Each row of a before or after table is a point. One or more steps were done to the points. Then noise was added and the rows were shuffled. The steps act on how far a point lies along the listed directions, d1 being the first. Write out the steps. A step turns or swaps two directions, mirrors them in a line or flattens them onto one, adds a multiple of one to another, or multiplies one. Angles are multiples of 10 degrees, from the lower direction toward the higher: turns from -170 to 170, lines from 10 to 170 but not 90. Use the fewest steps. Two steps may share a direction if one is a turn and the other turns, adds or multiplies; they go together, in the order done. Otherwise the lowest direction goes first.
In the rows, zero is written as 128.

Directions:
(1): [124  85]
(2): [171 124]
Before:
[[129 136]
 [114 123]
 [144 117]
 [124 141]
 [122 147]
 [112 114]
 [175  99]
 [194 122]
 [228 126]
 [126 130]]
After:
[[125 147]
 [142 116]
 [194 110]
 [171  89]
 [130 135]
 [126 130]
 [108 116]
 [127 142]
 [115 124]
 [226 109]]
Steps: turn d1 and d2 by -10 degrees

Directions:
(1): [ 95 158  99]
(2): [117 158 171]
(3): [ 88  95 140]
Before, 12 rows:
[[128 136 150]
 [159 116 128]
 [ 81 111 165]
 [151 134 108]
 [134 130 130]
 [121 108 136]
 [127 134 148]
 [131 114 117]
 [114 126 127]
 [133  94 111]
 [127 105 124]
 [138 121 131]]
After, 12 rows:
[[  7  59 144]
 [170 132 105]
 [138 135 122]
 [137 123 119]
 [135 110 138]
 [ 96  90 132]
 [114 133 114]
 [127  80 142]
 [187 157 121]
 [114 135 110]
 [104 114 140]
 [114  95 138]]
Steps: swap d1 and d2; multiply d3 by 2.5

Directions:
(1): [139 172 108 165]
(2): [174  95 126 151]
Before (8 x 4):
[[132 107 146 107]
 [ 64 151 116  72]
 [ 72 156 134  89]
 [155  81 131 152]
 [ 87 122 121  90]
 [164 105 120 140]
 [ 84 123 151  99]
 [ 94 105 155  93]]
After:
[[148  77 114 121]
 [164  84 142 141]
 [160 121 129 144]
 [129 161 110 173]
 [134 163 109 144]
 [149  75 148 135]
 [149  52 127  86]
 [137  64 143  95]]
Steps: turn d1 and d2 by -100 degrees

Directions:
(1): [130 157 127 168 112 139 121  59]
(2): [143 112  51 103 112 133 136 112]
(3): [113 146 105 162 175 148 178 143]
(4): [ 84 141 122 127 103  65 158 125]
(5): [164 122 128 121 184  79 121 103]
(6): [ 69 132 123  93 162 145  98 106]
Before:
[[140 152 136 169 106 156 166 132]
 [190 129 127 103 152 102 135 136]
 [170 126 156 126 129 129 130 135]
 [195  89 166 136 151 146 112 145]
 [186  83 141 115 205 147 133 166]
 [126 173 160 159 184  56  95  35]
 [151 134 164 149 100  95 143 160]
 [133  94 142  80 122  92 115 138]
 [150 133 127 107  93  72 107  90]
 [119 140 159 139 129 150 114  98]]
After:
[[156 131 133 140  92  98 145 153]
 [143 134 139 114  95  71 107  93]
 [133  92 143  79 124  92 116 139]
 [200  81 144 132 145 145 117 143]
 [188 133 134 107 154  99 135 141]
 [172 126 140 123 124 129 134 132]
 [122 132 134 131 123 153 116  90]
 [135 166 119 147 174  59  97  27]
 [143 150 124 168 106 160 168 129]
 [188  82 134 114 203 148 134 164]]
Steps: multiply d2 by 0

Directions:
(1): [150 192  91  99 136 130 125 121  87]
(2): [136 140 120 190  83 106 158 104 107]
(3): [114  90  85 100 118 135 187 147 110]
(4): [130 118 145 118 114  68 107 179  92]
Before:
[[111 108 111  91 132 106 128 158 121]
 [138 138  97 102 109 117 152 140  94]
 [133 115 101 138 110 100 164 133  89]
 [127 153  84 103 134 168 139  99 141]
 [126 136 119  93 148 133 119 130 131]
 [131 135 117 123 111 125 120 140  98]
 [144 154 140 112 141 134  94 135 117]
 [127 124 138 122 149 127  98 126 151]
 [147 156  96 130 118 110 142 140  78]
 [125 119  98  92 131 121 146 152 107]
 [135 193 139 118 163 167  93  90 155]
 [149 144 116 151  99 106 154 110 103]
 [135 149 111  97 145 156 133 126 132]
 [142 163 127 123 153 126 104 118 111]]
After, 14 rows:
[[156 185 166 149 136 128  63 109 128]
 [156 249 198 166 174 157  13  59 181]
 [143 129 117 111 118 107 144 136 104]
 [127 139 110 113 133 133 137 117 127]
 [104  85  73  97 107 111 189 154 104]
 [113  83  50  78 111 129 217 160  87]
 [122 136  69  88 132 171 158 110 136]
 [117  73  64  89 113 108 211 165  75]
 [137 151 160 156 144 123  74 104 160]
 [133 144  98 103 136 157 152 121 126]
 [152 190 154 148 155 121  67 101 123]
 [124 103  58  74 102 124 204 159  78]
 [140 135  80 104 122 114 161 158  71]
 [129 129 110 117 110 126 131 144  95]]
Steps: flatten d2 and d4 onto the line at 70 degrees; multiply d3 by 3

Directions:
(1): [129 133 109 189 105 148  91 128 145  83  80 106]
(2): [193 108 105 118 105 136  95 175 116 120 172 116]
Before (8 x 12):
[[137 123 134  54 185 107 192 130  95 215 211 179]
 [157  76 155  92 129 131 142 164  90 170 203 141]
 [107 139 134 132 125 147 118 114 143 125 103 120]
 [ 60 147 151 100 174 117 167 115 142 177 122 136]
 [ 64 150 122 188 139 138 154  87 167 116  24 115]
 [141 115 128 107 113 154 113 165 109 145 150 118]
 [164 131 143  45 160 112 175 154 108 187 192 156]
 [173 133 107 182 101 135  83 138 157  89  97 103]]
After (8 x 12):
[[137 128 117 111 163 125 156 131 111 172 166 156]
 [ 61 149 146 121 166 125 154 114 148 162 104 129]
 [ 65 148 130 156 151 128 172  87 159 138  47 126]
 [165 137 128  91 141 129 146 154 122 153 155 139]
 [171 131 115 151 114 126 102 139 147 114 123 114]
 [141 116 125 112 110 157 110 165 111 140 146 117]
 [107 140 137 126 128 143 123 116 141 134 111 124]
 [158  78 146 124 116 141 123 165  98 147 178 130]]
Steps: multiply d1 by 0.4

Directions:
(1): [154 109 121 115 114  96 106  98  61 108 100 106  99 178]
(2): [ 91 134  90 140 105  75 144  91 121 108 170 170 103 101]
(3): [177 195 145 149 102  93  87 115 152 116 142 111 153 122]
(4): [199 119 111 134 146 140 146 121 132 147 138 118  64  80]
(5): [116 109 105 121  50 108 135 156 155 146  83  93 120 104]
(6): [140 133  66 140 126 144 114 161  67 141 150 118 177 101]
Before:
[[113 163 159 122 144 137 102 122 174 122 138 140 163 145]
 [171 191 134 154 141 130  90 106 103 136 150 133 155 141]
 [122  83 129 102 100 119 127 159 110 141  79  82 125 156]
 [162 148 161 139 147 119 148 114 158 101 129 132 121 141]
 [ 82 100 129  96  97 100 139  98 107 127 138 129 116 127]
 [249 187 147 180 182 181 111 159 132 146 160 107 153 106]
 [ 67 101 132 126 103 134 160 155 114 120 116 147 124 111]
 [104 121  81 128  75  87 131 142 116 157 104 128 139 106]
 [174 155 141 133  97 124 128 119 168 133 150 103 121 133]
 [220 159 130 147 186 164  93 132 122 152 153 120 126 110]]
After:
[[165 153 114 132  77 115 111 127 121 128 145  92 150 150]
 [193 179 168 160 152 122  74 115  66  95 130 111 175 215]
 [126 135  71 138 119 119 129 148  95 164 136 138 155  93]
 [107 103 125 105 111 127 156 115 138 148 151 128 104  84]
 [147  93 107 119 133 147 144 169 128 161 119  97 115  94]
 [ 76 102 137 128 115 144 164 154 123 124 121 150 121 104]
 [113 158 148 121 122 131 105 132 180 129 128 131 161 132]
 [147 137 148 135 111 102 141 122 152 102 109 117 128 147]
 [178 151 153 132 161 118  69  97  85 116 124 122 136 191]
 [172 193 142 157 149 133  98 102 116 138 155 140 144 137]]
Steps: swap d1 and d4; multiply d2 by 0.7; turn d5 and d6 by 50 degrees; add 0.5 times d3 to d6

Directions:
(1): [162 132 182 137 115  81 111 152 124 161 121 126 197 188 130 137 140 103
 163 125]
(2): [107 131 124 124 166 168  63 130 144 140 128  75 120 168 155  85 180 108
 104 140]
Before, 13 rows:
[[128 132 146 143 123 128 105 124 126 120 124 135 135 128 148 111 124 131
  128 134]
 [149 138 173 139 110  91 106 146 124 156 117 130 193 191 120 122 148 105
  174 122]
 [127 133 179 131 141 111  70 169 153 172 123  81 198 205 154 108 178  82
  137 132]
 [ 92 132 128 114 183 195  31 134 162 160 123  47 124 192 174  67 218  93
  104 147]
 [133 132 125 116 137 151 109 126 119 133 115 129 119 124 130 105 142 122
  113 130]
 [127 133 120 137 140 124 128 131 124 135 141 121 111 114 122 134 141 104
  128 134]
 [111 132  93 101 160 205 129 115 133 101 132 104  61  64 132 116 130 142
   85 137]
 [ 96 136 109 118 179 189  78 135 146 126 140  72  85 151 141  90 176 127
   88 150]
 [147 150 149 125 151 123  87 154 138 139 132  96 155 163 130 120 167  88
  123 126]
 [122 139 168 139 166 136  21 138 159 170 132  53 173 211 170  83 216  85
  118 151]
 [144 130 157 133 131 109  97 143 129 136 119 122 165 174 121 135 140  95
  127 116]
 [106 130 122 146 182 174  37 132 153 161 130  71 119 194 158  70 202 105
  109 141]
 [127 104 104 125 150 136 137 123 134 118 126 133 123 116 122 101 138 123
  120 130]]
After:
[[ 67 130  52 122 163 207 108  85 156  91 146  98  27  53 145 102 150 153
   57 148]
 [139 109 124 129 149 126 123 128 133 130 124 125 143 142 124  96 145 111
  132 132]
 [ 77 124  61 139 182 210  83 103 151 125 142  92  49 112 144  82 167 141
   82 138]
 [100 140 111 115 180 189  73 135 146 130 141  72  91 153 141  90 178 124
   88 150]
 [113 127  97 124 130 149 144 115 125  96 127 148  86  94 108 139 107 130
   97 113]
 [ 69 122  66 115 134 183 162 113 153  93 135 128  54  37 128 123 112 151
   76 132]
 [151 141 174 115 162 154  64 151 134 159 122  70 162 174 148 103 177  97
  126 140]
 [130 128 125 138 137 120 123 131 122 135 143 124 119 123 125 133 140 101
  130 132]
 [133 131 123 116 141 150 105 129 119 132 116 131 120 124 130 103 143 123
  111 135]
 [121 144  93 115 149 160 128 130 138 100 139 119  82  81 118 125 129 122
   93 124]
 [125 134 139 144 122 134 115 117 122 117 125 144 123 111 143 109 116 136
  120 129]
 [108 127  85 125 110 145 174 103 122  96 130 164  82  63  98 136  97 159
  132 118]
 [ 58 128  68 106 184 232  79 101 160 115 132  72  48 101 158  73 180 131
   75 148]]
Steps: mirror d1 and d2 in the line at 110 degrees

Directions:
(1): [184 124 153 162 125 127 145 194 102 102 163 122  92 121  78 139 159  77
 139 115  88 127 160 110]
(2): [149 108  54 142 109  85  97 152 101 178 191 125 146 125 146 108 175 149
 130 154 153 110 129 132]
(3): [127 182 101 105 108 108 161 125 172 125 158  55  81 114 124 150  97 114
 169 138 149  84 109 125]
(4): [162 147 112  83 140 177 149 128  97 151 135 136 109 179 104 134 128 210
 132  83 118  95 149 105]
(5): [ 72 172 124 112 124 116 110 149  76 147 126  81  89 136 113 117 146 136
 115 106 123 217 113 135]
(6): [158 150 149 124  84 141 151  76 153 102 115 134 112  92 119  99 223 154
 135 135 164 151 131 121]
Before, 8 rows:
[[169 136 191 154 122 154 129 180  83 119 125 127 101 143  96 138 165 125
  119  84 105 155 142 115]
 [150  84 105 122 128 173 101 118  98 153 123 203 177 166 144  98 141 216
  108 105 133 100 151 102]
 [127  80 134 132 155 155 119 126 115 140  94 197 190 160 150 140 104 169
  117 129 119  96 130 129]
 [ 75 104  72 142 154  88  97 138 127 172 144 100 137 151 171 137  72  98
  118 163 127 120  91 152]
 [107 132 105 102 147 137 116 153 118 154 141 107 124 151 120 141  72 149
  115 105 110 119 129 125]
 [172 121 153 141 144 160 154 167  98 123 134 127  94 156  76 137 109 127
  113 114  87 107 171 118]
 [176 102 115 131 138 136 139 138 106 128 139 166 101 146  98 106 151 116
  123 116 126  81 155  99]
 [ 68 145 101  96 132 102 117 104 174 147 108  94 148 128 167 138  43 148
  120 134 155 111  93 150]]
After, 8 rows:
[[104  87  74 157  83  88  76  84 164 149 138 160 195  90 197  81 163 149
  124 183 194 117 104 138]
 [155 135  68 129  79  99 113 127 128 158 187 104 122  92 127  91 221 164
  128 150 171 136 130 127]
 [164  87 138 179 109 117 115 133 109 133 137 158 141 107 114  92 199 120
   95 163 132 153 158 138]
 [144 182  79  89  93 106 156 116 169 143 162  66  93 119 125 132 126 178
  151 122 169  82 116 124]
 [149  74 116 160 131 104 112 122 118 127 130 180 137 117 131  90 167  85
  107 151 145 109 141 119]
 [122 103 197 170 130 135  95 155  90 126  97 151 148 130 133 124 152 112
   95 107 118 186 125 136]
 [130 105  91 129 103 115 121  80 155 152 121 164 185 112 175 114 170 182
  137 171 184  90 107 139]
 [171 148  34 106 100 121 137 114 109 190 192  94  92 160 132 106 208 209
  143 138 168  90 122 119]]
Steps: turn d1 and d3 by -50 degrees; turn d4 and d6 by 150 degrees; add 1.5 times d6 to d2

Directions:
(1): [ 80 125 137 112  58 131 101 115 126 160 143  98 128 146  90 106 153 174
 110 176 109 150 107 200 124 151 180 168 157 120 123 135]
(2): [122 130 135 135 101 204  88 176 139 128 120  83 109 158 190 137 109 112
 140 131 118 148 184 137 158 145 108 135 147 155 180  78]
(3): [164 122 173 158 162 122  92 125 110  99 152 140 158 105 102 163 117 129
 128 165 110 183 154 103 196 171 137 182 122 115  78 116]
(4): [154 104 118 102 122 170 115 117 124 161 182 116 121 131 107 122 118 153
 210 135 113 100 167 107  98  73  83 181 134 103 102 163]
(5): [161  98 149  87 108 137 116 128 153 102 103 150  70 131 116  92 118  87
 102 175  73 115 109 120 131 136 113 147  71 191 132 176]
Before, 11 rows:
[[124 129 128 110 116 115 142 100 129 146 143 125 134 123  96 121 139 149
  136 141 120 107 121 123 104 111 137 119 124 104  92 154]
 [155 120 134 100 127  98 135 100 130 127 135 145 119 100  89 118 124 152
  171 126  98  97 123  99 100 103  94 164 107 130  92 174]
 [145 129 108 129 172 101 169 105 114 134 153 137 154  87 113 131 113 141
  184  78 167  86 143 102  92  60 106 108 112  91  97 135]
 [153 121 114 110 109 181  89 161 131 150 146 115 108 167 153 122 118 125
  157 120 102 102 177 144 113 101  89 140 132 145 151 125]
 [165 112 116 140 187 106 151 122 130 101 135 173 124 115 128 150 123 123
  146  93 137 122 122  98 128 118 109 113 122 115 112 144]
 [108 139 128 161 145 102 163 156 118 113  88 126 151 125 160 150 110 100
   99  79 168 124 127 112 123 123 119  61 139 126 150  87]
 [206 125 130 108 188 110 160 123 131  83  94 184  98 111 129 125 114  72
  136 116 111 111 126  50 138 116  86 125  60 153 116 179]
 [121 117 149  78  82 125 142 120 143 118 134 156  78 123  89  89 142 126
  108 169  80  81  98 149  96 114 117 145  96 157 131 176]
 [155 110 127 101 130 139 142 124 132 125 143 133 112 132 108 122 122 129
  161 126  99 114 135 100 103 105 103 119 108 143 122 167]
 [124 141 122 147 189  91 147 106  97 170 171 134 185 102 110 151 137 163
  178  96 169 131 141 108 124 106 128 130 136  56  94 106]
 [103 119 121 108  89 172 113 128 133 165 135  95 104 135 143 101 142 138
  164 135 118 114 139 148 106  99 120 146 163 130 146 118]]
After (11 x 32):
[[163 133 187 135 153  31 128  86 109  68  93 193 142  92  39 129 154 117
   39 201  89 201  59 130 205 220 207 177  74 138  57 176]
 [ 78 156  98 136 127  75 187 122 131 126  84 123 140 109 149 111 136 126
   90  68 184  96  90 169  89 106 163  36 124 130 164  97]
 [184 114 193 121 147 152 102 145 130  69 149 168 101 101 109 143 108  95
  126 181  67 134 163  83 182 154  86 181  79 159 103 137]
 [154 139 130 144 129 191  77 198 138 109 102 110 108 172 209 144 103  83
  112 108 109 136 193 135 165 149  95 103 126 179 190  67]
 [127 130 119 132 125 212 110 174 145 132 102  90  91 142 222 123 112  85
  164  97 132 117 183 105 136 108  77 102 152 162 195  68]
 [136 136 128 125 135 137 142 129 136 126 120 121 126 128 144 135 123 117
  132 119 127 111 145 100 124 119 115  92 118 125 122 123]
 [ 52 127 104 112  74  49 187  91 113 175 118 126 151 129  62  96 159 175
   97 111 161  89  49 188  41  89 175  90 158  89 111 163]
 [152 125 155 135 143 132 124 148 132  87 111 133 123 130 136 145 116 103
  107 136 100 164 140 104 164 167 129 103 105 167 137 119]
 [161 140 162 143 150 104 116 139 133  79  90 143 125 100 143 147 108 109
  115 122 102 147 141  91 170 170 107 133 102 164 126 110]
 [ 65 163  78 130 144  89 186 128 123 182 109 116 150 133 165 116 152 144
  130  53 196  90 102 154  71  95 142  40 145  94 180  86]
 [114 124 122 137 144  63 153 104 130 108 117 170 131 119  92 132 154 148
   85 121 136 143  65 161 127 156 177 107 134 115 111 147]]
Steps: turn d1 and d4 by 120 degrees; add -1.5 times d1 to d2; add 1.5 times d5 to d3

Directions:
(1): [146 178 132 148 149 154 130 111 136  97 186 120 170  94 125 133 149 153
  74 145 103 133 137 163 165 108  96  68 137 114  92 162 120 102 157 132
 118  71 177  95 158 122  66 147 148  73 120 127 178 161 183  91 108 115
 128 177 119 120 109  96 107 115 178 158]
(2): [144 148 101  65  87 135 105 142 165 116 134  93 132 131 118 101 159 114
 169 107 127  97 111 188 119 167 128 115 138  81  93 129 132 143 120 121
 149  80  93 118 145 145  95  84 217 146  97 133  91 187 103  84 141 157
 103  96  90  77 175 158 121 154 111 105]
Before:
[[139 124 139 165 129 121 143 125 114 131 114 140 110 120 139 129 120 129
  126 109 132 147 140  99 115  99 149 162 115 133 129 123 129 121 131 131
  128 143 156 158 118 116 152 134  89 136 144 125 143  93 118 141 111 137
  127 123 134 160  99 128 134 140 111 124]
 [125 107 142 181 159 121 148 126  95 141 149 140 128 127 138 162 110 123
  104 135 123 144 135  86 147 102 146 133 127 162 158 119 127  97 131 151
  102 164 177 123 112 115 155 173  72 100 166 134 153  83 146 146 110 112
  151 140 129 156  90  88 130 106 144 162]
 [136 120 109  61  96 126 135 160 147 141  93 111 104 150 100  87 127  98
  204 107 155  95 118 144 102 158 135 161 121  94 134  97 117 132  96 125
  155 128  68 146 108 136 144  78 169 185 117 137  54 145  68 136 144 146
  121  95 106  86 163 179 128 157  78  76]
 [150 133 106  96 119 146 132 139 168  79 155 114 131 112 123 127 170 117
  130 136 113 111 114 166 128 151 112  95 134  99  81 151 116 133 134 138
  134  62 127 141 158 144  78 109 192  98 122 138 105 185 146  95 166 138
  123 133  95  92 144 140 122 142 124 116]
 [122 105 156 168 151 119 144 142 106 152 101 148 126 158 161 135 102 124
  113 152 146 151 137  64 117 118 136 137 127 150 160 122 134 117 117 137
  119 197 123 146  96 118 179 158  83 140 150 142 140  82 127 158 121 107
  153 133 143 151  90 131 147 116 117 123]
 [134 141 117 108  93 139 120 133 134 122 164 108 126 123 104  86 158 119
  138 124 111 112 130 173 128 139 106 111 144 109  94 148 139 129 150 117
  122  74 127 101 149 145 101 117 167 118 108 123 113 149 134  88 129 118
  120 142 110 121 150 112 129 134 130 144]
 [115  84 134 147 140 111 154 129 103 182 102 161  72 159 131 130  99 113
  131 111 146 144 117  56 112 126 165 185 119 159 179 114 138 131 111 121
  123 198 117 166 112 123 203 129  49 155 130 129 118  82 110 176 138 115
  133 129 159 171 115 151 138 124 119 134]
 [ 74  36 139 147 137  89 142 164  83 179  33 161  79 170 126 168  73 107
  158 137 165 144 136  38  91 114 147 217 117 181 227  97 151 159  94 139
  114 248  68 200  56 109 244 125  35 203 151 120  90  30  65 218 143 115
  128 100 183 180 109 144 143 114  80 101]
 [134 139 148 176 138 138 129 117 136 116 146 145 166 109 114 135 127 146
   91 140 124 140 132 143 145 102 135 107 134 137 135 135 118 107 152 103
  132  94 156 108 142 143 118 142 119  97 153 143 156 133 153 134 112  81
  150 155 114 128 119  97 113 123 156 150]
 [124 125 157 203 152 123 132  96 114 136 140 130 171  96 133 151 141 169
   69 163 136 132 142  99 145  89 120 107 133 142 145 153  99  95 136 146
  104 138 198 122 128  98 131 151  69  83 141 125 202  87 179 146 115  96
  163 173 157 162  74  85 123 114 192 175]
 [155 166  83  40  76 142 103 144 188  83 145  59 156 131 109 100 184 125
  162 106 120  72 119 232 121 160 111 110 135  51  91 125 135 112 107 106
  149  57  77 128 161 162  51  93 249 132  83 141  66 206 127  47 134 167
  106  82  55  56 176 155  92 163 111 118]
 [121 130 124 133 146 144 145 129 122 105 143 124 156 110 137 117 124 139
  105 137 114 136 131 138 156 119 130  97 133 127 119 129 124 108 140 122
  136 100 153 110 126 124 122 151 112  73 130 116 155 124 147 123 137 117
  130 135 144 151 107  87 116 128 135 159]]
After:
[[117  99 149 183 130 120 134 125 123 137 105 160 135 130 119 140 106 132
  118 134 143 146 129 110 122 104 152 153 124 160 169 111 125 121 131 101
  132 143 128 133 118 139 165 138  85 129 165 143 128 100 118 167 126  77
  154 127 127 142 126 112 133 126 124 131]
 [121  83 124 122 115 103 132 151 111 160 102 118  93 161 133 140 111  97
  177 106 139 112 115  96 111 146 178 170 128 143 161  92 139 131 105 141
  124 177 115 136 104 133 183 129 114 153 149 134  83  88  87 144 136 146
  135  80 111 129 132 136 142 134  90 122]
 [126 135 139 162 126 139 136 116 111 130 165 139 129 117 113 106 138 130
  103 142 110 134 148 129 136 108  99 111 144 139 121 146 132 112 160 119
  108 102 156 108 146 132 119 156 102  99 130 120 144 110 159 111 116  88
  141 173 139 151 113  94 126 116 146 165]
 [138 125 138 165 165 148 155 122 133  84 163 147 138 100 141 154 144 138
   80 161 110 138 136 115 144 108 103  97 126 142 104 159 108 112 147 139
  113  97 171 145 151 126  93 155 106  70 155 140 149 134 188 125 148 105
  146 176 130 144  92 104 117 117 154 149]
 [132 108 101  67  88 128 127 147 152 164 117 114  81 157 125  97 142 106
  186  83 146 102 102 138 103 170 161 167 131  98 131 119 142 152 101 112
  148 128  71 154 136 137 156  72 166 173  90 133  71 158  85 116 150 152
   98  93 110 100 179 188 123 163 103 106]
 [108  95 128 130 147 127 146 127 112 124 109 130 123 126 136 117  99 128
  130 131 128 136 133 109 140 123 151 134 126 148 147 107 132 118 127 118
  138 142 130 128 108 125 161 151  79  98 138 113 133  88 119 150 145 122
  132 115 155 157 111  94 133 128 110 144]
 [144 128 130 125 103 121 126 138 127 129 114 122 111 125 141 115 128 121
  157  93 139 129 133 121  99 124 152 164 122 112 110 120 129 140 123 128
  137 132 129 160 121 126 148 107 137 157 127 127 112 122  94 123 120 156
  115  98 114 135 123 148 134 155  93 107]
 [167 187 114  89 124 162 134 135 159  97 168 102 158 104  92  86 150 131
  132 130 118 105 133 189 153 131  94  78 134  80  86 141 108  99 133 130
  142  46 141  99 149 126  57 104 200 108 107 131 124 189 149  84 116 123
  125 160  89  74 136 134 102 141 147 120]
 [120 105  77  21  64 119  95 183 173 131  84  82 109 157 105 111 156  93
  222 100 149  80 105 192  92 192 137 151 139  71 127 118 155 175  90 129
  153 107  15 156 110 138 135  41 242 214  71 135  33 182  45 102 165 168
   73  55  93  65 203 191 115 159  69  66]
 [136 105 131 102 105 121 120 155 143 141  92 119 124 169 147 112 124 103
  166 124 153 116 116 109  99 159 142 145 133 112 142 117 140 139 101 130
  145 166  76 141 101 137 167 105 163 174 124 149  89 130  85 127 139 132
  127  89 107 107 140 166 145 141  87  91]
 [104  66 141 158 111  87 125 125 110 179  62 132 116 146 131 141 122 136
  148 136 167 119 124  66  94 126 162 184 124 145 181 108 114 132  91 136
  123 199 122 160  90 103 204 116  67 156 145 132 126  58 102 183 146 116
  159  94 163 159 114 137 147 140 116 134]
 [153 193 133 169 168 157 149 102 135  74 199 107 199  93 120 146 161 174
   38 160  93 130 158 174 174  74  73  70 129 109 105 167 121  59 155 118
  104  72 186 109 172 125  39 181 123  39 124 124 184 147 224  79  95 107
  142 185 109 127  82  69  82 105 196 190]]
Steps: turn d1 and d2 by -90 degrees
